Each row of a before or after table is a point. One or more steps were done to the points. Then noise was added and the rows were shuffled. The steps act on how far a point lies along the listed directions, d1 being the first. Write out the steps. A step turns or swaps two directions, mirrors them in a line or flattens them onto one, adds a multiple of one to another, or multiplies one. Angles are multiples of 10 degrees, from the lower direction toward the higher: turns from -170 to 170, lines from 10 to 170 but not 90. Use the fewest steps. Two steps may share a direction if one is a turn and the other turns, adds or multiplies; they go together, in the order done. Otherwise the lowest direction goes first.
In the rows, 128 means zero.

Directions:
(1): [97 85 95]
(2): [153  83 163]
(3): [ 80 133 167]
Before (11 x 3):
[[ 84 102 114]
 [126 106 155]
 [122 106  92]
 [168  98 208]
 [ 91 103 108]
 [145 113 222]
 [161  85 104]
 [ 81 131 154]
 [123 107  96]
 [111 146 122]
 [165 121 208]]
After (11 x 3):
[[106 154 160]
 [206  84 132]
 [ 84 127 140]
 [149 163 148]
 [ 90  84 146]
 [220  96 153]
 [124 152 112]
 [205  72 153]
 [ 92 125 143]
 [158 124 157]
 [109 153 172]]
Steps: turn d1 and d3 by 100 degrees

Directions:
(1): [176 111 169 171 142 104 153  65 116]
(2): [ 53 126 149 157  69 123 150 101 130]
(3): [140  66 126  58  96 152 132  92 125]
(4): [100  87 134 110 161  49 126 139 164]
(5): [153 134 172 109 101 117 196 186 126]
Before (13 x 9):
[[ 69 179 147 151  93 100 138 182 115]
 [ 57 155 128 114  83 139 157 170 102]
 [189 132 121 181 154 171 107  62 107]
 [212 142 181 180  85 179 152  40  88]
 [ 65 129 104 116  93 122 116 148 153]
 [ 66 148 158 112  89 138 183 165 141]
 [214  83 156  76 166  75 157 146 141]
 [ 90 134 163 166  99 144 142 133 146]
 [116 146 105 133 105 162 134 141 132]
 [153 113 139 159 138 150 135  18 111]
 [189  83 147 126 128 124 145  88 139]
 [ 62 145 149 165 107 115 124 148 141]
 [143 135 176 155  68 169 156  99 109]]
After (13 x 9):
[[124 132  99 109 110 158 129 147 137]
 [224 175 156 174  96 211 134  79  81]
 [148 162 181 197 151  51 174 156 140]
 [120  99  94  71 131 116 105 149 157]
 [106  88 141  47  76 121 137 142 112]
 [137 105 141  43 125 146 166 167 142]
 [198 134 151 111 105 189 134 129 105]
 [147  89 146  91 113 166 131 125 143]
 [118 108 111  41 117 143 141 172 107]
 [118  72 139  71 107 140 118 119 138]
 [186 143 146 186 150 121 142 118 135]
 [140 155 122 203 119 184 111  69 105]
 [183 146 122 166 163 172 119  50 102]]
Steps: turn d1 and d4 by -20 degrees; turn d2 and d3 by 120 degrees

Directions:
(1): [174 164 141 117 217 110  98  95 152  86  92 114 110 118]
(2): [116 141 103 171  87  38 103 136 122 122  61 140 121 139]
(3): [109 127  62 117 160 121 144 122 183 210 108  96 146 107]
(4): [146  96 103 150  97 131  91  43 177 106 159 154 169 132]
(5): [ 70  62 186 106 125 108 110 115 147 112 108  84 122  75]
(6): [ 85 124 160 163 167  83 181 110 159 130 170 133 111 194]
Before (11 x 14):
[[157 123 190 139 137 159  89  88 108  15 189 145 120 137]
 [113  62  89 103  76 156 102  91 178 173 128  91 159  84]
 [ 84  75 177 115 136 118 150 116 138 135 120  71 107 102]
 [154 183  76 137 193 121 118 122 158 153  90 114 142 126]
 [130  58 190 105  67 131  92 115 116  82 134 102 122  52]
 [ 90  60 167  87 122 171 109 124 107 143 150  89 142  70]
 [192 162  95 138 151 160  92  76 148 120 135 154 122 128]
 [126 113 116  94 184 172 147 116 152 134 169 115 140 114]
 [189 186  60 155 138 141 149 131 126 152 156 172 116 160]
 [127  81 193 100 135 175 109 135  90  83 125 140 107  71]
 [162 153 135 184 143  93 115  24 167  41 177 175 127 208]]
After (11 x 14):
[[203 150  73 112 120 140  66 105 127 108  87 133 139 119]
 [162 114 179 149 163 130 101  84 127  62 130 178 119 132]
 [170 153 124 119 196 128 128  88 156 118 105  94 113 120]
 [ 73  92 127 110  91 148 110 153 128 159 103  85 156  70]
 [139  91  96 124 124 134  98  80 174 114 143 124 166 105]
 [ 94  79 145 135  53 128 100 110 127 133 126 135 117  99]
 [208 156 171 151 166  89  97  98 123  42 133 144  93 134]
 [ 98  91 102 141  46 135 152 155 116 172 167 146 127 109]
 [ 27  83 148 162 107  56 171  93 172 140 148 105 116 166]
 [ 89  99 189 183 138  79 123  73 149  52 186 135 117 172]
 [192 153 128 132 181 130  65  71 124  79 129 143 142 130]]
Steps: swap d1 and d5; turn d2 and d4 by -70 degrees; multiply d2 by 0.4; turn d3 and d6 by -50 degrees

Directions:
(1): [166 168  83 129  97  89 128 148 149 185 129  80 209 103 125 144 130 190
 178 139 155 147 158 107 131  88  85 111  64  84 168 120]
(2): [ 75  93 159 162 119 153 102  79 170 104 202 173 136 113 111  99 171 131
 103 155 129 110 110  74 154  62 141  96  46 105 126 145]
Before (8 x 32):
[[102 112 129 129 130 146 123 108 139 120 159 144 114 114 121 124 128 116
  111 139 119 100 116 115 140 125 129 123 132 127 127 134]
 [133 140 129 122 137 148 144 133  96 122 103 112 107 131 138 139 112 103
  115 109 123 130 123 147 123 180 141 138 154 155 111 128]
 [ 75  86 161 163 106 144 108  73 179  98 215 164 141 101  98  94 174 149
  104 158 125 121 115  45 169  43 147  78   7  86 143 153]
 [130 120 141 121 157 124 124 131 103 124  94 136 102 139 132 134 112 106
  116 118 106 122 126 134 119 167 126 134 176 159 126 118]
 [152 139 119 118 127 113 121 154 118 144 113 120 128 128 148 137 115 133
  145 131 119 147 149 153 125 147 126 143 160 141 141 119]
 [100 119 130 140 103 129 127 109 152 141 161 126 138 114 117 130 142 129
  122 136 132 118 133 111 129 120 123 121  93 111 130 124]
 [135 128 129 138 133 131 132 135 128 107 123 130 115 116 126 127 143 116
  128 125 112 141 123 141 120 131 142 121 137 121 132 135]
 [148 149 107 131 122 113 141 136 142 154 131 103 151 116 121 127 126 150
  145 125 127 129 144 122 132 122 114 132 100 104 142 132]]
After (8 x 32):
[[136 136 106 110 131 127 138 138 119 141 120 113 121 118 129 142 106 124
  131 125 123 113 131 141 126 155 116 139 167 133 134 123]
 [108 118 136 124 121 134 139 122 124 127 127 125  99 132 127 136 121 101
  112 119 120 118 129 145 116 167 134 142 158 141 114 119]
 [143 141 115 133 129 101 116 132 133 161 119 112 169 115 124 137 128 156
  148 135 126 132 144 101 129 115  96 111 100 116 157 117]
 [140 112 149  92 161 136 163 150  70  83  62 127  32 160 135 136  83  72
   97  90  94 135 119 179 113 223 169 163 248 183 102 126]
 [144 136 120 136 127 123 132 140 131 119 121 120 129 112 126 131 142 127
  138 126 117 145 129 138 119 125 134 119 128 114 140 134]
 [139 153 110 137 111 130 132 126 127 153 134  97 168 107 128 139 131 147
  140 128 142 136 137 110 136 125 116 113  76 115 139 129]
 [121 121 134 141 116 125 103 125 150 136 162 143 143 114 136 120 143 142
  134 150 122 138 140 115 141  99 130 120  99 121 145 130]
 [108 113 144 140 140 144 134 109 141 112 152 147 101 127 119 108 137 111
  106 126 110 111 119 120 137 128 145 134 117 126 117 141]]
Steps: turn d1 and d2 by 140 degrees
